Each point is reached from the start by the listed moves, each made 0, 1 or 2 times, or once backwards (-1), plus a little noise. Is the number of moves made odd or even? Then give how often each move was made.
In the rows, 128 means zero.

Moves:
(1): [142 156 131 137]
(2): [108 131 119 119]
(3): [121 140 153 138]
Start: [111 140 155 122]
Points:
[ 91 123 177 123] -> even (-1, 0, 1)
[ 50 130 159 107] -> even (-1, 2, 1)
[125 220 210 159] -> even (2, 0, 2)

Moves:
(1): [151 125 137 131 138 138 127 128 115 133 132 140]
(2): [119 153 116 117 128 139 115 139 132 118 119 132]
(3): [133 130 148 135 122 135 133 131 124 129 113 114]
(4): [129 118 117 158 130 141 118 113 118 125 124 125]
(5): [ 99 123 123 113 156 156 132 125 149 125 120 136]
(6): [123 113 125 106 117 146 112 114 108 153 131 121]
(7): [127 134 106 123 118 141 157 126 129 136 122 134]
(8): [131 116 117 135 135 129 124 151 128 146 120 125]
(9): [143 128 133 130 107 143 117 129 165 131 141 126]
Start: [135 104 153 123 122 118 118 145 100 151 135 109]
Points:
[205  41 222 201  81 193  52 101 107 189 146  67] -> even (1, -1, 2, 2, 0, 1, -1, 0, 2)
[162  86 148 134  66  98 199 199  91 214  92  68] -> even (-1, -1, 2, -1, -1, 0, 2, 2, 0)
[167  88 149 164  89 149  74 182  45 202  86  61] -> even (0, 1, 2, 1, -1, 1, 0, 2, 0)
[169  83 168  75 127 208 135 169 120 214 125 125] -> odd (2, 0, 1, -1, 1, 1, 1, 1, 1)
[166  73  72 162 145 227 139 129 120 188 136 157] -> even (2, 0, -1, 2, 1, 0, 2, 1, 1)
[247 101 165 119  51 143 171 152 136 197 177 134] -> odd (2, -1, 0, -1, -1, 0, 2, 0, 2)
[115  85 133 183 139 154 115 192 178 156  97  87] -> even (-1, 0, 1, 1, 1, -1, 0, 2, 1)
